Every row gives one point. Each copy is the shape, with its points in the same order, stretched, turned, moved and blurred by noise. Is it also mirrored, or only turned?
In the rows, 128 means zero.

Shape, 9 rows:
[[110 132 123]
 [135 145 135]
 [106 117 134]
 [176 113  93]
 [121 134 138]
 [107 124 150]
 [ 98  71  45]
 [128 113 132]
 [110 140 132]]
Copy 1, 9 rows:
[[144 136 115]
 [118 141 140]
 [152 115 119]
 [ 79 120  99]
 [137 133 133]
 [151 120 136]
 [153 102   7]
 [132 111 123]
 [147 142 124]]
Copy 1 is: mirrored
Copy 2, 9 rows:
[[121 125 146]
 [138 150 144]
 [134 112 149]
 [131 141  69]
 [136 133 149]
 [146 123 163]
 [ 77  55  64]
 [148 118 132]
 [125 136 156]]
Copy 2 is: only turned
Copy 3, 9 rows:
[[116 132 125]
 [130 142 155]
 [136 121 116]
 [ 90  99 172]
 [131 135 137]
 [152 127 125]
 [ 54  62 102]
 [132 111 139]
 [132 137 134]]
Copy 3 is: mirrored

Shape, 7 rows:
[[ 96 215 141 171]
 [114 149  95 167]
 [163  88 142 155]
 [129 139 109  53]
 [146 149 142 132]
 [152 116 157 175]
 [ 82  99 101  74]]
Copy 1, 7 rows:
[[ 27 181 106 173]
 [107 137  75 183]
 [189 143 145 138]
 [113 101  77  57]
 [113 164 123 120]
 [151 159 153 162]
 [125  38  81 102]]
Copy 1 is: only turned
Copy 2:
[[198 190 155 166]
 [154 138 123 173]
 [ 87 141 155 123]
 [162 136  79  85]
 [142 168 132 120]
 [103 157 167 135]
 [161  83 106  94]]
Copy 2 is: mirrored
Copy 3, 7 rows:
[[ 89 216 116  91]
 [130 188  99 144]
 [149 121 156 180]
 [175 114  83  95]
 [144 145 136 127]
 [125 145 161 163]
 [135 108  57 133]]
Copy 3 is: only turned
Copy 4, 7 rows:
[[129 198  93 141]
 [120 126  59 137]
 [157  69 110 153]
 [155 105 104  31]
 [163 125 105 124]
 [154 100 111 174]
 [102  96 114  43]]
Copy 4 is: only turned

Shape, 11 rows:
[[118 104 181 126 137 139]
 [181 125 154 132  23  95]
 [136 139  91 110 193 150]
 [107 182 125 135 186 121]
 [ 91 134 123 105 148 110]
 [113 148 107 140 100 162]
 [142 150  95 160 182 157]
 [ 83 182  97  32 205 153]
 [105 122 126 126 180 102]
 [150  77 153 127  76 139]
 [102 128 106 120 129 101]]
Copy 1, 11 rows:
[[158 135 192 139  98 143]
 [ 71  74 168  62 139 194]
 [198 137  77 158 130 123]
 [183 195 111 133 162 122]
 [158 155 123 128 126  85]
 [105 146 101 156 116 159]
 [174 145  89 177 160 156]
 [216 196  36 115  75  69]
 [181 148 141 140 146  85]
 [106  71 178 131  91 165]
 [138 131 121 126 143  93]]
Copy 1 is: mirrored
Copy 2:
[[103  96 173 121 165 139]
 [164  79 142 147  40 149]
 [106 181 118  99 216 146]
 [101 166 131  68 177  86]
 [ 91 122 105  94 169 110]
 [ 91 148 139 145 112 130]
 [122 194 146 124 187 120]
 [ 30 175  83  23 224 156]
 [116 132 116  96 201  99]
 [129  86 159 171 121 170]
 [112 122  97 117 152 105]]
Copy 2 is: only turned
Copy 3, 11 rows:
[[139 124 177 104 156 139]
 [ 55  46 121 173 129 163]
 [175 169  96 113 156 138]
 [141 206 141 113 159 152]
 [105 157 131  89 143 122]
 [120 137 125 128  88 147]
 [190 180 116 146 131 142]
 [121 198  97  21 153 175]
 [137 172 136 105 172 112]
 [121  57 141 122 126 132]
 [ 89 147 116 108 137 112]]
Copy 3 is: mirrored

Shape:
[[193 102 145 121 116 105 130 165]
 [125 119  93   7 155 109 138 123]
 [102 117 136 144 169 133 103  67]
 [109 114  72 174  82 108 128 103]
 [134 222 128 140 138 139  92 172]
 [165 100 106 131 145 154  99 152]
 [132 108 113  59  93 112 126 167]
 [106 162 109  95 112 136  91  59]
 [ 97 123 127 158  88 163 129  94]
 [108 137 109 141 120 112  99 137]
 [109 118 124 133 119 118  66 138]
 [130 157 144 130 118 142  87 173]]
Copy 1:
[[189 109 150 142 105  72 133 196]
 [183 175 106  92 176  77  46 157]
 [ 73 130 150 148 168 120 108  97]
 [147  99  99 156 129  90 135  61]
 [ 61 184  91 110  59 104 126 168]
 [141 108 122 180 110 102  94 161]
 [197 114 103  92 120  84  85 154]
 [ 99 169 140 110 131 107  78  66]
 [126 108 118 136 122 160 128  65]
 [102 116 104 129 115  86 115 116]
 [ 92  87 121 128 108  86  91 120]
 [ 98 123 113 116  80 110 109 162]]
Copy 1 is: only turned
Copy 2:
[[128  74 134 141 165  96 137 197]
 [116  96  57  50 149 117 104 147]
 [146  96  91 161 174 116 103  69]
 [155 111 124 173  85 132 124 118]
 [157 177 159 141 174 105 102 130]
 [116 122 100 164 171 101 151 154]
 [ 88  96 106  93 129 130 111 173]
 [163 127  88 143 145 158  69  96]
 [125 102 142 165 129 164 134 101]
 [118 124 125 152 133 100 102 125]
 [114 120 116 177 149 111  86 131]
 [106 152 148 147 169 109 104 151]]
Copy 2 is: only turned
Copy 3, 12 rows:
[[125 124 190 144 148 138 170 173]
 [103  62 100  28 110 160 184 164]
 [167 137 111  88 128 116 168  81]
 [155  82 137 188  84 125 142  95]
 [ 63 171 121 101 138  70  98 156]
 [150 104 161 121 162 107 120 146]
 [ 90  76 164  95 119 162 157 154]
 [140 123 108  62  60 120 148 113]
 [155 134 127 142 101 150 116  88]
 [110 115 142 123 118 104 144 109]
 [114 117 175  95 124 101 141  98]
 [ 83 147 164 101 143 105 111 135]]
Copy 3 is: only turned

Shape (14 x 9):
[[122 101 161  51 140 127 172 176 126]
 [167 120 195 171 171  95 126 169 100]
 [179 105 128  72  99 112 157 125  86]
 [102 106 151 188 179 131 150 158  53]
 [124 151  54  78 172 146  85 143 163]
 [136 169 167 139 165 132 133 172  55]
 [ 52 111  62  65 148 154  77 124 174]
 [ 89 138  99  87  95 181  73 143 162]
 [ 88 138  99  73 149 183 123 106 177]
 [121 134 162  93 155 111 177 111  85]
 [156  94 149 163 184 161 134 156  79]
 [109 146  78 122 127 163 153 163 169]
 [126 121 164 107 133 114 165 102 134]
 [ 90 140  37  89 109 118  80 160 179]]
Copy 1 (14 x 9):
[[111  90  88  73  90  83  99 127 141]
 [171  88 201  86 126 133  89 201 139]
 [116  91 101 116  78 135 107  93  57]
 [151  42 177 143 168 155 125 172 145]
 [108 139  96  97 194 148  95  73 104]
 [ 97  71 177  99 166 127  97 179 101]
 [104 143  68 155 181 100 105  56 133]
 [ 77 168  82 158 152 142  84 120 118]
 [ 77 127 127 144 140 123 131  68 143]
 [105  65 162 116 120 105 138 103 102]
 [149  54 182 121 152 170  73 144 149]
 [101 137  93 106 125 176 164 130 152]
 [120 106 165 131  91 112 150 112 130]
 [125 170  40 126 163 154 123 100  94]]
Copy 1 is: only turned
Copy 2:
[[130  75 151  53  73 123 159 111 100]
 [141  95 194 196  54 112 124 125 165]
 [170 149 131  89 101 144 127  64 101]
 [120  80 154 223  86  89 163 125 118]
 [110 119 156  78 194 121  98 164 107]
 [139 128 206 182  86 117 168 149  89]
 [ 45  88  86  55 188 131 116 150 111]
 [ 87 114 108  86 167 206 118 159 110]
 [ 98 106 126  50 190 146 168 163 134]
 [129 135 154 107  92  86 192 112 119]
 [143  71 188 190 118 128 147 109 133]
 [171  95 114 107 170 145 125 175 124]
 [133 124 126  99  98 117 165 113 159]
 [109 122  78  85 173 144  62 164 107]]
Copy 2 is: only turned
Copy 3:
[[ 99 106 138  23 126  84 112 134 161]
 [110 130 190 145 162  95  49 186 123]
 [148 123 153  70 170  57 132 107 102]
 [ 82 120 142 159 147 151  86 181  70]
 [148 198  76  78 197 148 103 127 204]
 [106 178 189 115 148 127  94 197 112]
 [116 192  45  97 143 175  93  66 214]
 [110 193 106 121 138 142 116  86 219]
 [125 143 104  93 132 193 127  95 195]
 [150 124 157  78 133 130 102 147  89]
 [ 86 115 167 129 194 138  98 152 103]
 [114 140  77 115 146 135 158 150 188]
 [156 108 158 105 118 124 105 126 115]
 [156 199  20 111 159 102 125 106 209]]
Copy 3 is: mirrored
Copy 4:
[[144  95 114  98 141  55 164 168 133]
 [131 172 133 160 148  88 101 166 120]
 [180 101 140  86 140  97 144 118 115]
 [120 229 113 122 113  80 156 128 119]
 [124 100  43  61  71 167 150 160 155]
 [159 173 153 113 127  96 145 197 142]
 [ 76 108  57  27 107 160 173 120 139]
 [102  89 123  80 134 172 187 137 132]
 [ 97 104  81  77 117 157 173 120 180]
 [148 144 145  88 135  70 126 135 157]
 [148 193  90 147 146 106 160 144 119]
 [127 104  95 124  54 138 191 151 154]
 [118 125 138 119 145  87 133  94 158]
 [113  90  83  60  48 159 162 146 117]]
Copy 4 is: only turned

Shape (17 x 11):
[[ 98 133 120  72 148 107 152 145 141 147 126]
 [ 57 165 155 106  96 167 109  89  87 108 135]
 [157  83 107 123 123 116 153 100 152 118 141]
 [132  34 144 135 129 103  82 112  70  82 126]
 [112  12 119  80  77 162  94 154 144 126 104]
 [119  76 107 186 122 140  99 139 148 153 148]
 [ 83 108 154 137 122  46  58 106 103  91 156]
 [168 181 174 119 126 157 116 113 154 146 163]
 [154 165 177 121 143 105  99  98 140 161  84]
 [120 184  87  84 169 146 166 188  95 146 120]
 [130 105 110 117 123 117 143 145 109  91 136]
 [115 161 190  80 111  94 149  94 155 133 176]
 [156 122 164 119 123  84 104 214  86 119 132]
 [167 153 113 160 115 104  61 125 121 198 148]
 [ 91  63  84 100 132 116 197 121  64 131 102]
 [115 104 146 116 144 135 107 163 118 164 131]
 [ 94 149 123 166  77 134 110 226 136 124 154]]
Copy 1:
[[ 90 176  80 120 125 108 144 155 102 110 136]
 [149 175 116 130 124 110  98  87   9 108 148]
 [149 132 125 104 127 116 103 151 155  75 166]
 [190 187 131 213 180 123 100 105 136  76 153]
 [102 189 139 186 227 139  45 154 127 111 128]
 [116 107 144 158 141 137 100 113 166 146 154]
 [178 202  79 162 113 143  85  53 116 114 156]
 [170 184 150  76  89 121 125 130 122 157 201]
 [194 203 129  95 109 123 149 138 121 189 122]
 [ 76 154  82 171 104 123 194 202  72 131 153]
 [131 151 104 177 119 123 104 156 111  83 169]
 [142 207  91  58  89  84  88 102 106  96 173]
 [124 214  90 222 100 108 118 139 138 175 176]
 [170 139  86  99 130 163 147 113 150 211 183]
 [109 117  80 180 161  61 142 161  94  57 116]
 [102 189 119 164 158 116 147 125 134 157 144]
 [ 69 139 104 204  74 134  76 121  95 191 176]]
Copy 1 is: only turned
Copy 2 (17 x 11):
[[133  88 195  89 133  94 107 116  96 116 163]
 [126 125 108 113 123 122 163 168 130  44 190]
 [139  88 182 137 119 146 144  74 106 170 148]
 [150  46 117 149 134 186 137 142  85 115  77]
 [196  29 169  70 102 172  94 113 160 161 170]
 [134 109 119 118  91 132 127 132 128 204 119]
 [119  64 109 207  99 124 115 163 107  65 113]
 [141 176 157 161 172 110 125 148 171 156 189]
 [130 177 210 168 141 136 125 193 152 142 142]
 [160 135 171  28 157  60 114 109  81 105 120]
 [176  78 138 109 130 115 139  97  88 118 124]
 [116 113 177 176 155 113 109 132 117 100 224]
 [211  98 127 117 169 104  53 165  86 128 101]
 [135 203 132 156  83 119  78 138 155 173 116]
 [126  59 168  38 106 156 145  78  12 104 112]
 [144 101 146  94 142 122  92 166 124 151 134]
 [207 109  70  91 112  57  89 148 112 148 164]]
Copy 2 is: only turned

Shape:
[[112 139 110 108 179 136 128 140 176  95  91 151]
 [150 176 126 128 159 157  79 138 156 127 140 166]
 [202 107 153 187  80  70 180 126  80  66 142 123]
 [134 156  90 137 140 112 137  82 117 184 147  97]
 [167 105 109 190  74  78 103  82  96  89 109 123]
 [180  94 153 159 151  96 122 104  94 109  68 185]
 [ 78 169 149 125 153 120 101 162 141 135 117 175]
 [123 151 130  77 116 156 103 108 159 155 135 105]
 [123 146 100 106  79  94 135  50 117 143 138 132]
 [158 118  91  92 116  88 111 111  80 123 140 140]
 [142 216 118 117 145 141 118 154 135 111  76 154]
 [ 93 170  79 118 155 190 110 188 164 138 113 171]
 [139 116 133 151 123 130 139  72  55  70 132 132]
 [128 179 114 133 186 105  89 148 158  91 119 158]
 [169 126 149 182 114  85 115 161  71  73  91  86]]
Copy 1 (15 x 12):
[[106 148 134 153  66 127  86 138 147 141 149 123]
 [119 152 120 131  73 135 108 113 141 145  73 114]
 [124 129  33 185 170  80 126 105  88  79 112 169]
 [112 102 109 160 127 101 144 144 185 143 109  77]
 [156  96  75 173 147  64 112 159  87 137  98 155]
 [ 99 125  66 126 107  95 127 159  95 155 137 196]
 [ 74 126 122 127  99 177  69 145 101 144 141  94]
 [154 123 141 136 126 157 122 138 167 122 105 104]
 [155  72 110 183 106 113 139 175 163  95  96 116]
 [149 110  83 162  84 106 169 123 118 106 103  98]
 [118 128  95  98  84 117  73 105 138 110 106 108]
 [103 174 144 114  51 130  79 148 138 120 112  58]
 [161 141  21 182 135 116 123 170 143 136 112 165]
 [ 98 127 111 154  63 130  72 106 121 145 116 104]
 [146 122  46 129 186  94  80  77  65 136 146 141]]
Copy 1 is: only turned
Copy 2 (15 x 12):
[[149 180  85 151  96 145 152 104 166 167 126 162]
 [134 184 105  75  76 143 186 106 155 125 139  80]
 [149  64 131 163 186  86  79 138 140  34 249  86]
 [131 125 213 119 146 150 113  80 115 127 149  93]
 [123  90 122 127 158  99  25 136 127 111 190  32]
 [181  70 101  99 146 107 130 170 136 138 166  91]
 [182 196  93 103 129 115 175 112 159 126  70 102]
 [ 84 164 135 151  76 183 145  92 132 122 101  92]
 [118  84 164 147 130 145  64  49 161 129 128  59]
 [ 88 107 151 112 161 108  99 128 186 125 168 106]
 [141 171  61  99 143 163 194  73 126 163 150  97]
 [112 202  77  85  81 112 182  82 134 147  90 150]
 [134  74 100  94 174 147  55 100 143  64 181 117]
 [164 211  99 113 118 128 161 103 185 157 147 106]
 [127 141  90 135 226 121  90 179 100  81 211  84]]
Copy 2 is: only turned
